Each row is a point. Each copy is the shape, with its points in the same order, stretched, turned, moved and blurred by noise. Is it also mirrored, or only turned?

Shape, 6 rows:
[[-15  31  10]
 [ -8  25  13]
 [ 37 -10 -39]
 [ 45 -62 -14]
 [-14   5 -54]
 [-12   1  12]]
Copy 1:
[[ -6  17   6]
 [ -4  18   9]
 [ 58 -17  27]
 [ 42 -75  52]
 [ 57   8 -34]
 [ -2 -13   6]]
Copy 1 is: only turned
Copy 2:
[[ 17  32   4]
 [ 14  29  13]
 [ 12 -51   2]
 [-39 -56  13]
 [ 21 -28 -46]
 [ -9  26   4]]
Copy 2 is: only turned
Copy 3 (6 x 3):
[[-10   5  23]
 [ -6  -3  21]
 [-23  12 -56]
 [ 21 -19 -68]
 [-11  54 -39]
 [ 13  -3   5]]
Copy 3 is: mirrored
Copy 4 (6 x 3):
[[ 19  17  18]
 [ 20  10  16]
 [-42   9 -25]
 [-24 -60 -32]
 [-39  10  28]
 [ 19 -15  23]]
Copy 4 is: only turned

Shape:
[[-10  -2   7  19  22 -22]
 [ -5  65  -5 -67  44  14]
 [-36  22  41  28  20  21]
 [ 14  -5   7  35 -19  34]
 [  9 -47  -3 -67  -6  -7]
 [-20  -1 -11  12  24   5]
 [ -3  -1  -6   8 -35  -4]
 [ -8 -30 -22 -44 -10 -47]
 [ -9  18 -15  -3 -32  67]
 [-12 -27 -23  34  -9 -18]]
Copy 1:
[[ 16 -17  -1  22  16  -9]
 [-27  57  85  -6  41   8]
 [ -7  23  12  69  26 -18]
 [-22   4 -29  17 -11  14]
 [ 23 -15   8 -23 -67  -6]
 [-12 -21   5  14   8 -11]
 [  5 -16  -8  26 -30  27]
 [ 42 -48  14  -8 -46  10]
 [-62  11   7  20 -31  25]
 [  9 -57 -28  12 -17   7]]
Copy 1 is: mirrored
Copy 2, 10 rows:
[[ -1   4 -12 -28   4 -31]
 [-31  38  20  -8  89  57]
 [-17  -8  42 -45  17 -42]
 [-18 -15   9  11 -48 -21]
 [ 53  -9   6  64  28   2]
 [-15 -22  -4 -11  24 -27]
 [-10  12  -1  38  -4 -43]
 [ 39  21 -24  47  29 -36]
 [-54 -26  46  50   1  -4]
 [ -6  -8 -36   9 -14 -59]]
Copy 2 is: mirrored

Shape (14 x 9):
[[  3  11  32 -23  14 -11   6 -18  32]
 [ 64  -9 -22  -2  17   5   9 -33  -7]
 [ 18 -15   2  -9  19 -25  63 -15 -12]
 [ 48   3   9 -19  11 -16  64  46   5]
 [ 13  -2 -33   5 -32  43 -22 -28   3]
 [  4 -19  36 -16 -21 -30 -12 -25  36]
 [ 29   8 -48 -51  23  11 -85  23 -15]
 [ 21  15   8  15  23 -10 -16 -14  22]
 [ 12   7 -15 -12  -8 -23   5  -6  39]
 [-23 -41  34   3  32  11 -13   9  30]
 [ 41 -12  15  14  -8  -1 -18  25 -17]
 [-11  11 -50 -60  31  -4  13  39  17]
 [ 55  10  76 -37 -51   3 -14  51 -21]
 [-27  10 -12 -39  -1  -5  28   5 -12]]
Copy 1, 14 rows:
[[ -3 -28  10   3  -2 -30   6 -28  17]
 [ 25  -1 -29 -31 -15 -16   0  -6 -37]
 [ 11  17   7  12  -4 -47 -20 -29 -32]
 [ 11  58  39 -34  -2 -47  -5 -64   8]
 [  1 -27 -13   0 -46  49  23  -7 -18]
 [ 11 -47   3   2 -38 -29 -21 -26  25]
 [-11  15 -14 -50 -52  -4  43  66   8]
 [ 17  -5 -18   0   2 -19   6  -3  25]
 [ -2   7 -22 -12 -27 -20   5 -35  27]
 [-25 -26  42   3  -2  -1 -43  17  34]
 [ 35  22  24 -19 -31   1  -2   6   7]
 [-49  47  10 -22 -23 -30  33  -9  18]
 [ 57  -3  86 -51 -57 -14  29 -38  19]
 [-19   3  31  22 -32 -20  24 -16 -10]]
Copy 1 is: mirrored
Copy 2:
[[  3  14  30  30 -16  12  39  15   9]
 [ 35 -36  28   3   4   3  30 -55 -14]
 [ -8 -18  37 -14   9  19  46 -11 -58]
 [ 22  13 -14 -17  -2  26  83 -11 -72]
 [ 17 -69 -26  41 -25  13  -2 -16  24]
 [ -2 -13  21  47 -34 -29  19  23  -4]
 [ 75 -19 -28  52  55  17 -13 -22  25]
 [ 20  18   8   0  -3   2   8 -18  19]
 [  1 -11 -16  23  -2 -15  41  -3  -2]
 [ 30  -9   9 -16 -24  16  12  65  11]
 [ 42 -14  -9  11 -19   8  -9 -10 -35]
 [ 15  -7 -39  18  58  39  74  16 -13]
 [ 44  12 -12  75 -64  24   4  -6 -65]
 [-21 -19  -7  32  25  46  31  23 -29]]
Copy 2 is: mirrored
Copy 3 (14 x 9):
[[ 17 -22  -6 -13   9  18  30 -65 -16]
 [ 39 -37 -31   6  -8 -36 -36 -13 -45]
 [-15 -57 -22 -15  15 -46  13 -41 -29]
 [ 19 -51   1 -50 -29 -61  32 -19 -11]
 [ 14   7 -44  29   3  15  -6  29 -11]
 [-23 -15 -21 -10 -26  26  22 -62 -24]
 [ 32  22  21 -70  12  25 -68   8  18]
 [ 27 -11  26   9   2  -1   4 -37 -29]
 [ 13  -6  -7   4 -15 -11   9 -40  24]
 [-33 -66  35 -30  11  48  26 -17 -19]
 [ -6 -10  16 -26 -30 -15   7  17 -59]
 [ 18 -27  10 -67  31 -10  -9 -26  83]
 [ -7  31 -23 -77 -56   3  59   9 -88]
 [-19 -11 -23 -43  45  -4  29 -26  24]]
Copy 3 is: only turned
Copy 4:
[[ -2  43  -7   4   9 -23 -15   0  29]
 [ 61 -16 -20  -5  18 -63  10 -17 -16]
 [ -6   8  10  18  22 -75  28  13  17]
 [ -8  -6  35 -40  30 -42  44  49  15]
 [ 57   9 -16  14 -28  12   6 -62 -21]
 [-16  16 -33  -1 -33 -21 -33 -16  47]
 [ 36 -19 -51 -41  29  58   3 -29 -74]
 [ 43  18 -16  15  11  -9 -24  16  13]
 [ 13  19 -28  -6  -4  -9  15   5  23]
 [-12  10   7  19  21  19 -31 -19  41]
 [ 26 -34   5 -16 -13   4 -21  12  -7]
 [-19  27  -7 -23  57  26  68   1 -23]
 [-26 -19  28 -78 -47   7 -38  15  -8]
 [-29  40   7  15   9  -4  36 -10 -13]]
Copy 4 is: only turned

Shape (15 x 12):
[[  6  18   5 -23  14   9 -21  12   2  14 -18  26]
 [-14  -5  15  22 -13 -29   1 -10 -10  21   2  21]
 [ 19  18  16  23  17 -22  44  -8  19  -6  20  14]
 [ -2  25  11 -30 -29  25 -11  30  20  14  25  14]
 [-27  23  10  27 -12   7  34 -26 -17  15 -36   4]
 [ 10  15  14  23 -14  15 -15 -32 -26  -6  12  16]
 [ 22 -24  17 -34  -2   5  13 -24  38 -29 -39  17]
 [ 19 -69   0  29  -8  12  26 -25 -28  -5 -71  12]
 [ 24  16   8  -9  -7  -5   8 -14 -28  13   7  16]
 [  1  -4   7 -32  -3   9 -22 -17   8  13   6 -50]
 [  4  21  18  32  -8 -23  -5  37 -25 -42  11  20]
 [ 13  30  13  28  -4   7  11   0  35  16   9 -37]
 [  8  31   6 -24 -13   8  26 -14 -30   0   8  21]
 [  8  21 -48  27 -18 -10   6  -4  24 -13  12   1]
 [-48 -89  16  34  57   8 -18   1 -25  14   4  18]]
Copy 1, 15 rows:
[[ 10   1 -10   8  17   2 -24  32  10 -38 -15   0]
 [ -4  18 -14  13  12 -10  29  -6  23   8  21  17]
 [ 35  -7   2   3 -55 -15  36 -12  38  37   2   1]
 [-12  24  -6 -11 -17  42 -40  65   2  -1  -6   8]
 [  4  37  -4  19 -27 -16  24 -37  -6 -18  56   4]
 [ 44  23 -18  17  19   9  14  11  -5  12   9   9]
 [ 22 -24 -13 -27   7 -11  14 -31 -12 -21 -43  16]
 [ -8 -15  -2  52  30 -20  24 -77 -35  -8   6  25]
 [ 24   1 -25  19   0  21  -7   3  11   2  22   7]
 [-16  32 -42   2  37  -2 -36 -11  -6   8   9 -26]
 [ 26 -22   0  21 -22 -23  21  54 -13  12   9   6]
 [  9  38 -17  22 -47 -13  -9   6  16  30   0 -16]
 [ 35  -2 -13  -7 -16  29  -6   7  -7  -3  43   6]
 [-12  19 -33  24 -51  19  29  24  14  16  -7  -9]
 [-33   0  37  32  95 -33  49 -40  12  21  -5 -36]]
Copy 1 is: mirrored
Copy 2:
[[-16 -16   4  17   8 -29  -3  -8 -32  16 -28  14]
 [ -9 -37  -4  11  -6  -4 -13  17   7  -1  16  17]
 [-28  10  -8 -36 -25  16 -20 -10  10 -19  28   4]
 [-27  14  26  35  -7   9 -18   0 -15  12 -24  45]
 [  3 -41  -4   1 -43  -7  37   2  -3   3  -1 -11]
 [  9  -7   1  32 -34 -39 -11   2  -3  -2  10   5]
 [ -7 -12 -25 -16 -12 -12 -23 -22  18  48 -58  -3]
 [ 65 -58 -49  -6  -2 -12   5 -17  19  46 -22 -15]
 [ -1   6   2  -8 -18 -22 -10  18 -15  17  10  10]
 [ -5  28  19  17  23 -12  15  20  28  36 -24 -13]
 [ 18  -5   6  -5 -15 -13 -32  18   2 -68   2  49]
 [-21  28  -1  13  -7   8  14 -23  33  -5  17  17]
 [ -2   2  18 -13 -38 -12  -4  21 -30  11  -7   8]
 [-26  34 -51  14 -26   8  -5   9   8 -26  -7   7]
 [ 19 -86  18  44  55  29 -23 -29   6   1   1 -60]]
Copy 2 is: only turned
Copy 3:
[[ 18  -3  -9 -16   1  12 -47   2  12   2 -34  -4]
 [-36   2   5  -4   0 -19  32  -8  12   4 -17   3]
 [-21   2   2  34 -54   0  18 -18  15  -8  14  30]
 [ 38   9 -14  15  -8   0 -17  30  14  53 -30 -27]
 [-27  47  -8 -17  -6 -16  18  -6  25 -32   8 -29]
 [-14  25  27 -22  -6 -27 -10   2  27  27  23  12]
 [  5 -40 -32 -29 -41   7 -20  60  17 -37  10  24]
 [-18   4   5 -44  16 -17  23  38 -27 -95  17  43]
 [  5   8   0 -28 -18 -38  -8 -10   8   7 -17  17]
 [ 44 -24 -32  20  12 -41 -21  10  21   7   5 -24]
 [-12   6  39 -12 -36  16  -4 -13 -48  26  24 -23]
 [  0  26 -11  66 -13 -35 -13   6  14   3   3 -21]
 [ 14  17  -8 -34 -29 -25   1 -15  22  15  -9   3]
 [-23  24 -39  11 -14   0 -21   0 -19  39  43  21]
 [  4 -41  29   9  65  41  45 -20   7 -47 -13  20]]
Copy 3 is: mirrored
Copy 4:
[[ 23 -30  16 -17   1   7  21   0  17 -17   6 -28]
 [ 24 -10  24  11 -25  15 -34 -18 -13   3 -16   8]
 [ 16  12  -1  41  13  14 -26  -1  -5  -4  44  16]
 [-30 -25  29 -48   4 -11   1  32  -4 -13  27   2]
 [ 13  -2  -9  31   4  32  -2 -24 -54 -11 -10 -21]
 [  1 -21  -8  12 -16  54 -18 -39   2  -6  -1 -16]
 [  9 -21 -43  36 -10  -9  48   8  -1 -50  19  11]
 [ 48 -38 -70  62 -57  14  20 -23 -56  19 -12 -12]
 [ 14 -12   1 -15 -12  22  -6 -34  -3  -8  26   2]
 [-45  32  -7 -30 -19 -14  22 -10   7  -6  -4   4]
 [ 28 -15 -28 -22  -4  39 -58  15  -6 -11   2   9]
 [-23  36  20  21   7  13   9  24 -11  23  18   4]
 [  2 -27 -15 -18  13  15  -5 -33 -19 -22  42   5]
 [-16   1  -5  13  28  25  -8   9   2  35 -10  46]
 [ 29 -28 -14  30 -53 -36 -50 -17   6   0 -28 -64]]
Copy 4 is: only turned

Shape, 16 rows:
[[-47  38   8 -24  10 -13  -2  25  -2  -2 -20   7]
 [-32 -27   4  -8 -30 -13  -5  14 -23 -24  32  -6]
 [ 15 -19 -16   7  -7 -26   7  42 -29   6  26 -16]
 [ -9 -48 -10 -11 -14   9  -2  32 -32   5  18  21]
 [-39  38  26 -32  10  -7  13   0 -35  23 -17  12]
 [-20   9 -12  27   8 -40 -15 -24 -25 -25 -38  21]
 [-31  40   1  32 -20  -5   0 -28   4   9 -23  -1]
 [ -4 -32 -14 -15   7  21  18  15 -23  -4  47  16]
 [-25  -1  13  16  14 -43  14 -29  23  -1 -35  -1]
 [-52  35  24 -13  29 -10 -13 -10   0   5 -23 -11]
 [-22  43  55 -37   6   9  18  -3 -28 -13 -24 -12]
 [-12 -11 -34 -39 -11  -1   4  -7 -23  -5   4 -18]
 [ 15 -43 -37   8 -35  -4  16  41   6 -29   4  19]
 [  7  -8 -20  -1   6   4  -4  22 -12 -31  32   7]
 [-24  43   4   7  -8 -67   1 -40  18  -6 -21  31]
 [ 21 -33  -2 -26 -16  11 -34  22 -14   3  25   7]]
Copy 1:
[[  3  33 -46 -34 -21 -31  23  24 -15 -26  16  20]
 [-13   0  11 -23  14   7 -12  43 -45   3  57  40]
 [ 25 -10  11   5  31   9  -9  44 -34  12  -1  46]
 [ 15  -5  21 -12  10  36   1  20 -18  50  36  48]
 [ 24  24 -55 -56  14  -6  30  -7  -9  -1  28 -11]
 [ 36  -2  -3 -36  32 -73 -21   0  26  -5  27  35]
 [ -6  12  -1 -39  16 -61 -23 -19  -4 -20  15 -15]
 [ 18 -14   1  -9   1  49 -21  36  -5  41  20   7]
 [  0  -9   0 -17   9 -75  25 -17  31 -16  19  -3]
 [ -1  -6 -51 -53 -31 -35  13 -19   1 -45  21  -9]
 [-36  14 -75 -26  15   6  20  10  -1 -33  35  -7]
 [ 18  -9 -21  16  10  19 -22  -3 -24  25  45  17]
 [  2  34  49  39  13  -3 -11  56  -1  46  13  67]
 [ 16 -12   4   3  -1  12 -34  59   2 -10   6  41]
 [ 40  34   3 -32  23 -95  15   8  19 -41  24  -9]
 [ 16  -6  30  21 -19  49  -9   2  -5 -13  24  40]]
Copy 1 is: only turned
Copy 2:
[[-10 -19   6 -22  46 -18  17   1 -13 -25  -7   3]
 [-36 -35  15  23  -9  -8  24 -10 -15  -7  -1 -23]
 [  6 -17  -7  22  13  -9  32   2 -17  35  19 -19]
 [ -8  -3  35  23 -25 -16  30  13 -19  32  -7   3]
 [-31   4  14 -22  39 -30  -7  29 -25 -27   2  -3]
 [-27  25   4 -20  21 -10 -19 -24   4  13 -19 -16]
 [-46  17 -22 -15  25  18  -2   3  15 -23 -16  -7]
 [-11 -20   5  16 -43 -36  23  18   0  29  -7  11]
 [-18   2  -8 -39 -10  23 -28 -12   0   4   4 -13]
 [-16 -13   7 -18  43 -13 -24  10   3 -43   5   0]
 [-39 -17  -3   2  39 -15 -21  16 -39 -49   9  14]
 [ -3 -15   3   9  -2 -19   4  17 -18  13 -46 -25]
 [  1 -11  -4  11 -41  15  56 -23 -21  57 -31   8]
 [ -1 -22 -14  20  -9 -30  27 -12   4  15  -8  11]
 [-36  23 -25 -57  13  -3  -7 -26   4 -35  -1 -32]
 [ 15   4  16  42 -11 -18  22   8 -16 -12   2   4]]
Copy 2 is: only turned
Copy 3:
[[-37  33 -38  25 -26  -4 -12  25  14  -7  43  -3]
 [  7  20  26  45   6  33  -5   5 -24 -39   9  12]
 [ 17 -14  -8   4  22  16 -43   4 -17 -53  -5 -18]
 [  0  -2  33   2  -4  36 -43  21 -31 -48   5   0]
 [ -6  39 -44  15 -41  -1 -18  34  -1  -6  36  19]
 [ 11  53   2   5 -12   4  -8 -20  66 -12  30   1]
 [ -9  26 -25   9  15 -16 -24 -10  49  28  26  32]
 [ -4 -24  37  14 -21  19 -17  18 -15 -38  -8   8]
 [-10  46   4  28 -21 -44   2 -38  36  25  20  -2]
 [-26  46 -39  29 -36   5  16   0  17  11  25  14]
 [ 18  32 -45  12 -45 -23  26  30 -10  -5  62  28]
 [ 20   1  -2  24 -24  50 -38  -5 -17 -17  22   2]
 [ -1 -29  37   2  30  -3 -55  -2   5 -34  30 -23]
 [  8 -22  15  11   2  14  -2  13  17 -40  15 -10]
 [ 13  73 -19  48 -16 -31  -1  -7  66  40  22 -17]
 [ 20   6  31  -2  -3  56 -11  18 -29 -23   8 -24]]
Copy 3 is: mirrored

Shape, 16 rows:
[[ -9  50  13   1  29 -31  30  65  15 -25 -29  31]
 [-31  12  -6   7  20 -20 -78  19  73   5   7  -3]
 [-55  54   3   7   3 -59  10  16 -20 -12  45 -19]
 [ 23  30  20   2 -11  23 -30  -7 -15   7 -28 -16]
 [-51  34 -19 -51 -16 -15  -2  35  13  17 -11 -29]
 [ 15  12  33  34 -44   8  13   5 -20   7 -15  38]
 [  0  58 -62  10  -2  -2 -27   5  38 -14  -4  49]
 [-35 -60 -21 -20   3 -55 -12   7 -30   5   4 -32]
 [  0 -41  -5  -8  15 -15  12 -41   4  -4 -18 -12]
 [ 30   0 -14  25   2   3  19   0  49 -11  -8 -16]
 [ 47   3  39 -14 -42  95  14  -5  33 -24  36  33]
 [ -1 -14 -52 -27 -14  -5  16  25  12 -57 -38 -45]
 [ 15   1 -27   1 -24   8  41  44 -51  38   0  -9]
 [-27   1  -9  -7 -28   9   7   2  26 -22 -28   2]
 [-37  15   6 -46 -28  12 -19 -24   2 -47 -34  -2]
 [-61 -27 -15  20  20  18  75  40 -37 -18  34 -10]]
Copy 1, 16 rows:
[[ 23 -36 -53 -28  -3  56  -5   9  55 -35 -30  23]
 [ 15   8  -4   5  69  55 -10  55 -17 -32 -54  -5]
 [ 80  -1  -4 -40  -3  64 -17  15  32  35 -36 -56]
 [ -7  26   8 -28  12  24  53  -8   9 -20   4 -17]
 [ 17  15 -11 -34   1   6   3  60  58 -13 -21 -57]
 [  8 -10  -8 -28 -36  41  41  -7   2  16  26  20]
 [ 26 -16 -51 -59  32 -16  18  18 -17 -11 -46  16]
 [-20 -13  26   9 -47  16 -35  30   0 -13 -34 -91]
 [ -4  10  28   8 -33  -5 -15   4  -4 -30 -54  -9]
 [ 12 -18  33 -24  18  15 -10  10  28 -43 -20  51]
 [ 18 -35   7  35  26 -23  86  26  38  13  23  72]
 [-37 -43  29 -32   8 -14 -15  32  65 -21 -60 -14]
 [ -6 -17 -15 -34 -58  -9  -4 -12  39 -21  54 -45]
 [ -3   3  16 -18   2   6   6  38  29  12 -36  24]
 [-11  18  13  -3  11   1  49  34  33  26 -73 -26]
 [ 22 -25  -4  17 -19  30 -73 -10  80  38 -12   1]]
Copy 1 is: mirrored
Copy 2 (16 x 12):
[[ -3  15 -24  -7   2  -5 -60 -41 -13 -20 -54 -28]
 [  5  10 -70 -33  12 -14 -47  30  16  14  -2 -12]
 [ 50 -17 -28  16 -26 -40 -42   6   1 -61 -37   1]
 [  8  33  -5  19  29 -20 -29  -4   6  32 -16  -2]
 [ 31 -22 -52  35  18  11 -15 -13  11 -19 -28 -20]
 [-14  38  15  13  -3 -15 -24  11 -31  19 -53 -15]
 [ 49  52 -51 -23 -35  25 -56   1  17   9  -8   2]
 [ 13 -25 -23 -14  -7 -33  27 -10  -8 -14  19 -18]
 [-42 -16  -6  -4 -13 -13   2 -16   4  22   9 -17]
 [-47  29 -19   9  -4  15 -23  -8   3  -1 -12   8]
 [-60  27   8  10   9  35   2  11  12  45 -83  34]
 [-11  24 -35  17   9  14  33 -52  26 -16   5  -6]
 [ 26   1  20  23   8  29  -1 -21 -26 -31  -3  13]
 [-39  17 -27   6   4  16   2  -4  11   8 -35 -34]
 [-15  10 -32  22   0 -19   6 -10  26  31 -48 -32]
 [-23 -38  32 -21  -4  17   9 -24  13 -68 -48 -18]]
Copy 2 is: mirrored

Shape:
[[ 17 -18  29  21  -5 -44 -14   2   3   3  10 -55]
 [  3   8  59  50 -26 -13  -3 -16   9   3 -22 -29]
 [-19  -8   1 -17   0  40   0  10  -2   0  15  10]
 [ 33 -14 -24  60 -10 -14   8 -23  21  -2   3 -37]
 [-27 -26 -14 -10   6  19   9 -14   5 -16 -36 -17]
 [-12 -17  -1 -29  20  24  48 -13 -23  -3  -1   4]
 [-22 -26 -11 -21  -5 -23  21  -1 -10 -10  -6  38]
 [-34 -18   2 -22  48  31  46  -6  41   0 -23  33]
 [-10  22 -41 -21  -9 -27  64   5  53 -69 -23  -7]
 [-44  -4 -28  -2  19  -1  39  20 -11   3 -22   6]
 [ 14  10 -28 -20  -7  -1  11   8  -5   5 -11  13]
 [ 26 -20   1  34  -9  -4  -8 -14 -17 -27   2  -3]
 [ -9 -10   3  36   8  -5 -19 -18  17  -9   9 -16]
 [ 23  -6  12  13 -13  -8 -21 -30  -7  20   2 -13]
 [ 10  27  15  45  -3 -28  -2 -23  -2 -28  18 -24]
 [ 44  14   7  34  15 -22 -15   0   7 -34 -18 -23]
 [ 31  -2   4  -7 -16   6  39  48  20 -45  -3  18]]
Copy 1:
[[ 24   5  23  30 -50   1   5 -33 -20  16 -27  -5]
 [ 18   9  -7  45 -37 -20  24 -10 -30  26  17  -1]
 [ -9   6  14 -27   0  15   9  18 -13 -19 -14 -21]
 [ 18  10  14   3 -35   6 -30 -13   3  47  11 -16]
 [  5  12  11  -1 -21 -50  22  12  22 -13  -9 -28]
 [-34  -2   5 -26 -32 -10  -4  20   7 -16 -21   2]
 [ -4 -12 -13  -2 -21  12  21  19  31 -22 -15 -28]
 [-32  38 -14 -11 -26 -38  21   4  25 -52  10 -32]
 [-18   2  28  -4 -76 -22  56   5  68 -12  50 -52]
 [-12 -21 -12 -31 -33 -18   7   4   9 -19 -10 -46]
 [  4 -26  23 -20  -3  16  -1  -1  27 -20  22 -12]
 [ -4  -1  18  12  -5  25 -11  10   9  32  -7 -12]
 [  8  23   2  -2 -14   8  10 -17  -6  24  -7 -25]
 [ 23   1   9   7   4   8  -2  -7  -2  15   0  14]
 [-16   3  12   4 -30  22  18 -20  -2  52   9  -4]
 [-13  -2  32  27 -10   7   3 -24  11  30  20 -19]
 [-26  -8  36  18 -46  28   2  19  10 -21  33 -39]]
Copy 1 is: only turned
Copy 2, 17 rows:
[[-36 -18 -37  35 -39   0 -50   9  -7   3  -9  42]
 [-38 -38 -22 -14 -43 -31 -48  11  22  21 -31  25]
 [ -2  19  19 -32  22  -1  30  17 -10 -10  16  -3]
 [ -8  -1   3  26 -67   1 -40  15  -4 -15 -45   4]
 [ -4   3 -20  14  10 -27   7  50 -16 -26 -23  -5]
 [ 17  31 -22 -22  13  -8  32  16 -22 -42   6  21]
 [ -3  31 -38  11  29   4  16  -2  -5  -9 -16 -12]
 [ 67   7 -29 -51   8  18  49  43 -27  -8 -21 -17]
 [ 30 -11   8  16  33  -1   5 -13 -47 -30 -95   4]
 [ 24  23 -28 -19  36   5 -19   0 -27 -22   3 -22]
 [ 18  10  11  27  17  13   4  -2   0 -20  -1  -2]
 [-24  22   4  21 -23 -19 -18  17  14   8 -34  34]
 [ -6  -2  -2   5 -29 -16 -22  17 -12  23 -22 -10]
 [-18 -10 -10  32 -41 -18  -7   9  12   2   1   9]
 [-11 -15  15   8 -35 -32 -42 -26  -9  25 -35  34]
 [ 18 -14  10  39 -20  -5 -48  16   2  30 -44  52]
 [  4  18  17 -20  42  44  10  11  11 -14 -55  45]]
Copy 2 is: mirrored
